Every row gives one point. The points of each table are mixes of a few directions, plus a little noise. Count the directions of each table, and those that both share. Where both have some left over, give the other angles between the two spaces (their principal angles), to ten degrees, smallest first.
In the rows, 128 means zero.

First (5 x 3):
[[ 65 136 161]
 [156 168 137]
 [148  95  99]
 [113 152 147]
 [159  91  92]]
Second (6 x 3):
[[145 182 151]
 [113  80 107]
 [108  65 101]
 [134 153 138]
 [121 104 117]
 [147 185 151]]
Directions: first 2, second 1, shared 1

First (7 x 4):
[[113 151 138 152]
 [124 134 130 134]
 [178  49  92  45]
 [115 148 137 149]
 [104 167 145 169]
 [148  98 114  97]
 [114 149 138 151]]
Second (5 x 4):
[[135 110 179  75]
 [168 197 113 142]
 [118 118 117 142]
 [108 124 133 104]
 [110  90  99 178]]
Directions: first 1, second 3, shared 0; angles 60

First (8 x 6):
[[143 127 129 128 130 137]
 [100 149 152 129  65 130]
 [ 84  97 144 151 106 125]
 [ 82 162 140 164  95 161]
 [136  74 110  88 166  59]
 [161 144  98 149 202 162]
 [155 115 151 123  91 140]
 [161 156 100  95 169 109]]
Second (6 x 6):
[[ 66 174 140 164  65 112]
 [109 136 132 142 102 107]
 [157 103 123 115 153 123]
 [156  85 125 128 128  72]
 [158 131 120  91 193 208]
 [120 141 129 128 127 144]]
Directions: first 4, second 2, shared 1; angles 40

First (9 x 8):
[[126 120 164 149 118 124 150 136]
 [156  75 124 159  77 166 147 145]
 [ 53 150  36 133 101 183 127 121]
 [163 151 111  72 179  94  79 110]
 [159  93 113 137 101 152 129 134]
 [ 98 145 128 132 133 126 133 126]
 [152 160 163  87 188  71  99 115]
 [143 107 114 133 109 145 129 133]
 [102 149 199 146 147  91 156 131]]
Second (8 x 8):
[[155 107 181 143 122 114 148 138]
 [ 99 116 127 127  71 162 183 145]
 [109 131 133 143 122 134 140 130]
 [136 145  42  65 140 141  83 111]
 [143 153 113 135 203  90  55 101]
 [170 116 131 102 135 117 116 128]
 [139 101 153 119  77 147 179 150]
 [ 74 153 143 188 155 120 121 119]]
Directions: first 3, second 3, shared 2; angles 50

First (10 x 11):
[[108 133 104 144 121 135  68 124 122 104  90]
 [146 123  97 165 145 131  66 193 120 133 116]
 [137  58 161 114  79 102  40  42  67 129 125]
 [104 146 106 127 117 127 154 114 111 117 131]
 [125 129  89 149 121 119 123 150  87 131 143]
 [106 147 129 113 120 131 171 100 135 117 129]
 [ 96 153 117 126 123 142 117 105 147  99  92]
 [120 141 151  95 121 123 225  91 137 137 162]
 [199 108 170 134 180 131 135 213 182 174 152]
 [140 143 151 114 152 137 180 146 173 139 139]]
Second (11 x 11):
[[118 125 121 121 135 105 126 131 156 115 100]
 [143 133 137 137 117 165 132 120  85 147 170]
 [118 125 124 124 133 110 126 131 149 118 106]
 [ 98 119 112 110 151  55 119 141 217  87  40]
 [140 132 135 134 119 154 131 123  95 143 159]
 [118 125 124 122 136 102 125 134 158 114  98]
 [140 133 134 136 119 161 134 122  89 144 166]
 [156 136 141 143 109 187 137 116  56 162 201]
 [121 126 124 124 133 112 126 130 145 120 111]
 [163 137 145 146 104 203 138 113  34 169 219]
 [ 95 119 111 109 150  53 117 144 218  88  40]]
Directions: first 4, second 1, shared 0; angles 50

First (11 x 12):
[[114 129 114 122 151 128  97 110 169 134 146 123]
 [ 94 152  87  71 130 124  79  83 220 128 156 116]
 [106 132 105 112 157 127  83  99 192 135 154 121]
 [136 112 142 161 152 131 128 139 109 134 129 131]
 [151 122 152 147 101 129 173 158  62 121 102 136]
 [126 150 118  86  80 123 149 124 128 116 115 127]
 [136 132 134 123 105 127 151 138 103 122 114 130]
 [161 109 166 174 114 132 181 172  37 125  98 139]
 [123 131 122 121 130 127 121 122 141 128 132 126]
 [ 92 144  88  84 151 125  67  81 228 134 164 116]
 [168  94 179 205 136 134 181 183  19 130  98 142]]
Second (8 x 12):
[[118 139 115 102 115 126 121 116 151 125 132 125]
 [128 147 121  98  89 123 147 126 123 119 117 127]
 [120 127 121 127 142 128 112 119 148 131 138 125]
 [119 112 129 157 178 132  95 122 152 140 147 126]
 [141 170 122  53   8 119 203 140  83  99  83 129]
 [109 120 113 135 179 130  76 104 187 141 159 122]
 [144  72 165 238 227 141 105 156  92 153 143 136]
 [141 138 136 116  87 126 165 144  88 117 104 132]]
Directions: first 2, second 2, shared 2

First (8 x 14):
[[125 121 110 126 124 117 127 136 125 128 127 122 127 127]
 [131 136 147 130 132 140 129 120 131 128 129 135 129 129]
 [123 114  94 124 121 107 127 143 123 129 125 116 126 126]
 [138 157 197 137 143 173 130  98 139 127 133 153 131 131]
 [134 146 170 133 137 155 129 110 135 128 131 143 130 130]
 [144 175 242 143 153 201 131  78 147 127 137 168 133 133]
 [118  98  55 119 112  82 126 160 116 129 122 102 125 125]
 [111  78   7 112 102  51 125 181 108 129 119  85 123 123]]
Second (9 x 14):
[[112 113 172 116 135  84 103  98 141  86 102  79  69  96]
 [131 134 120 149 124 128 111 139 134 125 147 149 123 103]
 [121 165 155 148  83 115  89 142 132 147 104  91  82 126]
 [125 131 127  76 193 154  86 168 128 151 117 116 152 130]
 [133 119 116 115 120 142 177 114 115 143 120 132 162 173]
 [139 119  98 112 132 159 185 126 111 154 132 150 188 179]
 [142 129  91 169 117 145 141 139 130 130 173 191 153 109]
 [128 135 122 124 161 137  78 162 136 131 142 141 127  94]
 [122 103 151 141  88  89 182  63 127  88 111 103  98 140]]
Directions: first 1, second 4, shared 0; angles 90

First (11 x 18):
[[111 141 129 109 127  93 113  95 153 140  98 114 153  88 109 130 111 113]
 [109 111 176  88 126 115 143 120 161 203 174  30 194 133 123 145 119 117]
 [209 161 144 133  85 132  66 120 128 112  95 126  98 107 124 101 183  75]
 [ 91 120 102 145 180 142 159  99 121 121 115 173 106 129 139 129 100 156]
 [118 140 143  78  92 104 161 139 199  96 116 158 164 123 122  92 150 143]
 [160 167 110 148  86 142  76 129  89  96  78 126 117  93 126 150 118 113]
 [ 87  79 144 106 137  67 157 165 157 173 197  92 171 156 103 128 124 128]
 [130 134 143 107 103 154 148 145 138 122 142 113 154 142 144 131 133 145]
 [160 139 139 124  91 165 128 163 117 114 143 114 131 151 144 129 151 135]
 [114 112  99 181 201 192 153 113  67 121 138 178  66 163 162 145 107 162]
 [119 108  76 193 184 103 104 114  77 113 109 195  53 122 115 134 112 114]]
Second (10 x 18):
[[113 104 138 107 152 126 154 156 158 108 119 116 110 144  80 102 158 137]
 [158 177 107 170  81 134  74  72  66 170 147 152 162  95 224 182  66 107]
 [119 115 135 116 140 126 143 142 144 116 122 122 119 137 102 112 145 133]
 [152 168 112 163  90 133  83  82  79 161 143 148 155 102 206 172  77 112]
 [116 110 135 113 146 126 148 148 151 112 121 119 116 140  93 109 150 135]
 [157 175 109 169  82 133  76  75  70 168 147 151 162  96 221 180  69 110]
 [ 95  73 151  79 183 121 190 191 197  81 106 101  89 165  18  67 197 150]
 [126 124 130 125 132 128 131 132 132 125 126 127 125 131 120 124 134 130]
 [116 110 135 112 147 125 148 150 150 113 121 119 116 140  91 108 151 135]
 [127 126 129 127 130 127 131 130 131 126 128 127 127 130 123 126 131 129]]
Directions: first 6, second 1, shared 0; angles 50

First (11 x 20):
[[146 110 140 115 131 154 129 111 116 138 132 131 114 104 121 136 157 127
  120 139]
 [136 122 101 153 123 114 122 144 159 136 118 141 140 143 131 110  96 111
  122 111]
 [ 59 157  90 141 119  70 100 168 151  99 131 105 139 180 157  99  68 146
  125 119]
 [195 158 120 197 133  97 187 145 175 154  87 184 192 148 107 132  72  65
  172  64]
 [ 71 108 119  89 121 137  78 128 109 108 155  88  88 126 149 115 148 172
   95 168]
 [ 86 191 187  94 141 110 167 117  69  93 140 101 138 131 125 169 156 161
  172 140]
 [195 128  93 200 126 108 158 149 192 162  90 182 177 147 113 110  67  63
  145  69]
 [137 104 151  96 131 168 122 101  99 133 141 120 100  95 122 142 180 141
  116 157]
 [165 110 151 117 133 164 144 103 111 144 127 140 117  96 112 146 168 120
  128 136]
 [110 139 180  76 138 157 141  97  67 111 150 102 101  98 123 163 193 163
  137 164]
 [102  84  73 130 113 130  64 147 162 129 136 115 102 141 150  85 105 135
   80 143]]
Second (10 x 20):
[[153 141 171 107  89 167 117  91 140 174 174 152 105 151 113 140  89 120
  149 170]
 [154 113  80 135 153 134  60 147  99 124 120 105 162 148 116 129 116 129
  217 119]
 [140 123 169 127 133  94 178 108 158 142 107 195 123 153 142 119 136 160
   78 171]
 [104 164  75 132  86 128 160 132 118 152 134  92  85  58 113 107 166 151
   69  21]
 [ 60 110  68 129 146  83 169 144 115 138 159 189 137 126 125 123 179 107
   62 144]
 [162 128 176 119 118 159  91 115 131 134 139 112 135 151 130 144  86 113
  184 167]
 [134 128 177 145 133  93 128 152 123 101  87  77 158  99 167 137 136 125
  125 124]
 [127 104  91 146 179  66 167 140 138 108  69 189 149 152 137 104 168 179
   87 127]
 [136 142 160 118 118 185 129 116 148  95 125  87  97 121 122 132  98 119
  132 111]
 [109 126 112 120 126 175  82 138 108 112 166  82 132 124 115 144 106  78
  176 128]]
Directions: first 3, second 6, shared 0; angles 70, 70, 70

First (9 x 32):
[[100 187 115 149 157 112 101 128 126  97  61  95 106 126 132 120 110 139
  112 118 107 145  74 134 128 193  85  75 111 135 114 117]
 [116 155 122 139 142 120 115 127 128 112  95 113 119 126 130 125 120 134
  120 123 120 135 102 128 128 160 107 102 119 132 122 123]
 [165  53 144 101  93 149 163 129 132 167 212 169 156 133 125 138 148 114
  148 140 153 106 196 123 129  45 182 194 148 118 146 141]
 [150  79 139 109 105 140 151 129 129 153 184 156 145 130 127 135 140 117
  141 136 146 114 173 124 127  72 163 170 141 121 138 136]
 [113 156 122 139 141 121 114 125 129 112  95 111 118 126 129 126 120 134
  121 124 117 136 103 131 128 160 108 102 120 132 121 124]
 [173  35 148  91  85 153 172 129 132 177 235 181 162 133 123 141 152 110
  153 145 160 102 214 123 129  22 198 211 156 116 149 145]
 [ 96 196 113 154 162 110  94 127 126  93  48  89 101 124 132 119 109 140
  109 117 104 148  65 132 127 205  76  66 109 138 112 115]
 [138 105 132 119 119 135 139 128 129 141 154 141 137 129 128 131 133 124
  134 132 136 122 149 128 129 102 147 148 135 123 135 132]
 [ 99 182 115 149 155 113 102 127 125  99  66  97 107 126 131 121 112 139
  112 119 110 144  76 132 127 190  87  79 112 135 114 118]]
Second (10 x 32):
[[175  78 147 104 121 133 135 113 159 156 164 136 127  99  87 163  73  98
  131 132 124 165 116 121 137 164 124  97 109 128 150 128]
 [112 142 122 135 128 128 128 134 116 120 121 128 131 140 144 115 152 139
  129 128 132 111 139 130 124 106 135 146 138 127 121 129]
 [195  21 157  84  89 152 167 118 153 186 237 175 155 112  97 162 110  93
  150 143 150 132 187 119 136  70 180 172 136 118 161 141]
 [146 107 136 118 124 131 132 123 139 140 144 132 129 118 113 141 109 117
  130 130 127 140 127 126 132 138 129 120 122 127 137 129]
 [133 141 129 131 143 120 113 120 142 122 101 110 113 111 109 141  89 120
  119 123 112 158  86 127 132 191  96  77 107 134 130 121]
 [119 145 124 135 136 123 120 128 127 118 108 118 122 127 129 125 124 132
  123 125 122 132 113 129 128 147 115 113 123 130 124 125]
 [110 131 121 133 117 134 140 140 106 125 141 142 142 151 157 106 179 144
  135 131 143  90 169 130 121  61 158 182 153 123 120 135]
 [ 50 249  94 179 170 102  86 141  97  63   8  77 100 149 167  87 155 169
  105 111 105 117  68 139 118 183  74  86 123 139  90 114]
 [ 71 213 103 164 156 111 100 138 104  81  45  94 110 145 159  97 154 159
  113 117 114 116  91 136 120 159  94 105 127 135 100 119]
 [168  54 146  98  96 147 160 125 137 168 209 166 152 126 117 143 135 109
  146 140 150 116 185 122 131  62 176 180 143 119 148 140]]
Directions: first 1, second 2, shared 1

First (11 x 32):
[[110 132 133 156 121 146 117 128 126 163 152 142 110 109 152 109 104 137
  125 133 153 123 118 139 102 127  98  97 129 128 133 145]
 [132 185 155 112 118 112 103 134 157 157 165 139 160  91 163 149 140  97
  110 119 144 116 119 156 107 136 146  56 132 116 143 136]
 [138 143 140 102 141 128 107 145 126 109 147 130 163 117 128 134 139 105
  128 103 116 147 114 130 120 130 151 132 133 142 106 128]
 [107 131 129 165 112 143 126 118 131 177 144 141  96 111 156 108 102 144
  123 146 159 114 126 140 102 126  88  87 126 118 146 145]
 [133 176 127 115  97  76 154  98 184 157 107 119 123 115 151 164 153 121
  111 159 141  85 160 146 139 141 140  59 125  85 179 125]
 [161  85 131  82 172 135 121 159  83  37 100 112 178 180  53 147 156 109
  143  91  75 170 120  93 185 122 192 249 123 162  83  88]
 [137 121 118  83 164 144 109 159 111  55 157 121 171 110 128  98 139 113
  156  65  82 184  93 108  80 124 136 174 154 181  44 156]
 [125 170 132 126 100  93 144 104 175 166 125 127 117 108 159 151 140 122
  110 154 147  91 149 149 125 139 127  53 127  93 173 131]
 [134 115 125 138 118 115 149 113 130 138  89 121 110 159 102 149 133 137
  122 158 134 104 153 124 174 130 140 142 113 106 165 100]
 [122  85 129 173 123 149 137 122  96 155  98 133  91 170  92 130 106 153
  123 163 148 113 142 123 178 122 118 166 106 114 162  97]
 [107  65  93 153 144 168 144 129  90  98 121 124  88 139 120  68  96 171
  161 118 111 161 114  96  93 113  73 194 141 164  77 157]]
Second (10 x 32):
[[183 202 127 172 101  91  67 160 183 158 176 160  75 191  99 122 101  68
  118 136 138 129 149 157 110 167 115 106 124 158 151 155]
 [110 151 134  99 124 123 135 122 111 139 126 147 138 108 117 118 140 130
  118 126 162 118 125 119 107 115 129 130 126  92 121 112]
 [120 116 135 144 118 160 140  97 119  88 139 151 171 135 139 141 105 126
  112 115  94 121 101  69 201 187 119 126 135 163 154 154]
 [144 159 146 130 109 152 106 120 135 139 173 150 134 149 149  96 132 110
  131 118 125 126 138 114 125 161  81 147 155 156 148 114]
 [ 68  66 134 148  96 176 125 133 129 187 150 101 140  61 174 117 102 180
  133 161 170  96 161 166  90 118 124 120 117 105 156 118]
 [123 165 147  85 156 125 125 142 134 158 105 153 111 119 120 101 161 166
  130 139 157 110 116 161  57  75 128 146 171 107  81 101]
 [140 210 127  69 148  71 141 119 102 105 100 171 129 134  66 129 165  85
  102 106 165 137 100  89 116 102 145 125 114  70  96 113]
 [155  63 101 169 162 100 131 162 154 116  82  67  82 151 120 169 116 148
  153 147  75 149 129 188 140  96 173 113 113 156 102 162]
 [125  66 115 131 143 135 149 131 113 115 105  73 129 116 149 140 143 145
  155 128 100 147 140 146 134  97 135 138 116 128 118 116]
 [110  81 120 135 122 152 158  96  97  80 121 112 172 116 144 150 119 124
  125 110  95 137 118  75 200 160 129 128 107 139 151 139]]
Directions: first 4, second 6, shared 0; angles 30, 60, 70, 80
